Each row of a before or after table is a point. The points were changed in one or more steps. Then noise was added and the rows were shuffled. The steps act on columns, c1 being the first. Write out the steps. A step turns or swaps two columns, mirrors them in a line or flattens them onto one, adds a multiple of one to another, or multiplies or shifts one. Angles are multiples of 10 degrees, from the lower column toward the higher: turns from -170 to 170, lines from 10 to 170 but not 90. Use the fewest steps. Two steps may share a column if one is a turn and the other turns, adds or multiplies; they go together, in the order done. Otherwise the lowest column goes first.
In the rows, zero is written as 128.

Before:
[[118  88]
 [142 128]
 [ 99 102]
 [156  93]
 [126 119]
 [163 165]
 [ 99 157]
 [120 118]
 [167 124]
 [ 93 150]
 [167 159]
 [113 149]]
After:
[[111 170]
 [120 139]
 [100 125]
 [160 113]
 [167 178]
 [ 91 174]
 [164 179]
 [118 112]
 [166 143]
 [ 96 177]
 [121 139]
 [142 153]]
Steps: shift c2 by 20

Before:
[[119 125 146 117  97 100]
 [192 153 101 118 136  97]
 [122 135 162  92 162 146]
 [142  99  88 132 154 109]
 [187 103 117 114 154 131]
 [129 141 134 140 103 115]
 [116 165 146 109  71 101]
 [110 107 127 135 155 124]
 [172 138 123 167 138 127]
 [143 188 174 106  77 116]
 [164 157 143 167 141 175]
 [123 110 134 144  82 162]
 [108 161 142 106 131  84]
 [176  99 170 141  93 129]]
After (14 x 6):
[[164  90 159  93  94 190]
 [105 141 118 129  72 162]
 [151 156 106  67 135 157]
 [ 95 115 138 114 162 206]
 [139 132 124 134 103 174]
 [ 99 141 118 135 131 145]
 [125 116 137 147 155 184]
 [180 138 122 117 142 234]
 [145 118 136  70 154 192]
 [115 117 137 131  98 161]
 [139 130 126 116 154 169]
 [117 140 118 104  77 176]
 [139 114 139 140  83 222]
 [184 137 121 110 138 188]]
Steps: turn c1 and c4 by -60 degrees; flatten c2 and c3 onto the line at 140 degrees; shift c6 by 60

Before (10 x 11):
[[132 122 125 130 125 102 102 161 131 123 114]
 [127 147 139 159 134 158  87  87 145 172 153]
 [126 177 128 135 124 130 120 120 169 148 145]
 [138  81 115 103 152 108 129 140 144  74 142]
 [106 116 137  98 184  92 126 144  98 139 168]
 [102 145 102 144 140 143 114 127 133 153 145]
 [119 147 136 106 137 145 108 153 122 132 136]
 [124 106 133 141  96 132 137  73  92 119  78]
 [ 89 143 136 134 170 123  88 108 136 122 160]
 [143 134 146 180 126 147 169  88  77 115  99]]
After (10 x 11):
[[132 142 126 127 123 149 100 158 102 123 115]
 [128  82 130 136 121 143 117 120 141 148 147]
 [ 91 114 139 133 214 139  89 108 104 119 157]
 [143 118 142 182 125 110 169  88  47 117  98]
 [126 101 137 158 143 104  86  88 113 171 155]
 [119 104 139 106 147 119 107 153  91 130 133]
 [125 148 132 138  65 117 138  76  62 120  77]
 [104 150 135 101 236 159 125 145  69 138 168]
 [102 107 100 141 153 119 111 126 104 152 146]
 [136 178 110 104 177 131 130 138 115  69 141]]
Steps: turn c2 and c6 by 160 degrees; multiply c5 by 2; shift c9 by -30
